Each row is a point. Two turns around zero, p and q, are shown by what they do to some points. Where does a point land after both, in the order given? Backwards means that the second turn is done in reverse. Each puzzle has new turns, and all numbers are rounded.

Turn p:
-18,49 -> 52,-3
-26,-29 -> -16,35
44,-20 -> -36,-33
Turn q:
-10,-33 -> -32,13
-59,20 -> 25,57
24,-16 -> -18,-23
45,29 -> 25,-47
Where do these land?
p, then q: 43,30 -> -52,-6
q, then p: -16,-51 -> 38,38
p, then q: 18,57 -> -43,-42
q, then p: -17,-17 -> 23,7
q, then p: -28,-19 -> 34,4

Turn p:
-23,-12,15 -> -14,-14,22
30,-2,-9 -> 20,23,-9
-32,66,15 -> -58,-20,-42
27,-27,0 -> 25,24,17
-2,-25,-20 -> 27,-11,12
Turn q:
-31,1,-31 -> -1,-31,-31
-22,48,-31 -> -24,3,-56
7,13,20 -> -15,18,10
46,-29,30 -> 27,27,49
-15,-22,25 -> -10,-18,30
14,-11,-13 -> 22,2,-1
Where do these land?
p, then q: 6,28,13 -> -9,-15,-26
q, then p backwards: -22,10,-31 -> -10,30,-24
q, then p: -6,-76,11 -> -2,53,56
p, then q: -4,20,7 -> -3,-17,-13
q, then p: 26,18,0 -> -10,2,-30

Turn p:
42,6,-38,-16 -> -37,-5,-37,26
22,-52,-48,2 -> -64,-32,-9,-18
-56,39,31,36 -> 55,11,59,16
11,-27,-5,0 -> -16,-15,-8,-18
32,28,45,17 -> 53,-16,-28,15
-50,6,16,-39 -> 10,57,23,-22
Turn q:
-32,-4,-37,-38 -> 6,-51,21,-28
12,-37,-18,-43 -> 31,-20,48,5
12,-23,-30,66 -> 41,-2,-58,30
17,37,42,-11 -> -34,45,12,-15
20,26,-12,-27 -> 9,14,17,-37
-64,-15,33,54 -> -52,-30,-48,49
34,17,22,-1 -> -2,43,7,-5
Where do these land?
q, then p: -35,-39,-19,-24 -> 1,-33,-2,-51
q, then p backwards: 8,6,23,-27 -> -33,-5,-16,-4
p, then q: 76,29,3,-19 -> 61,-30,-46,-16
q, then p: -16,47,-27,38 -> -61,29,0,13
q, then p: -34,-43,20,31 -> -10,-49,43,-4

Turn p:
60,-9,19,-25 -> -33,24,33,-44
19,-5,11,13 -> 2,2,-2,-26
72,-51,22,12 -> -41,-8,4,-82
-49,32,8,9 -> 47,-6,0,37
-34,29,-41,8 -> 14,15,-32,48
-67,4,-20,-17 -> 11,-26,-3,66
Turn q:
43,-40,-19,56 -> -19,34,-70,-23
-28,57,27,-22 -> 13,-56,35,26
12,25,3,-34 -> -24,-13,29,20
6,-65,31,3 -> 28,59,-21,22
-18,15,21,-32 -> 12,-11,34,24
-14,7,-62,29 -> -11,-12,-8,-68
Where do these land?
q, then p: -59,26,18,13 -> -41,-7,12,-52
p, then q backwards: 45,-58,-18,-16 -> 43,27,-58,2
p, then q: -31,57,-6,26 -> -53,-18,-41,-4
q, then p: 30,-48,-52,-2 -> 21,32,26,61
p, then q: -3,19,21,-43 -> 21,-20,-21,37
p, then q: 18,4,36,22 -> -24,15,22,29
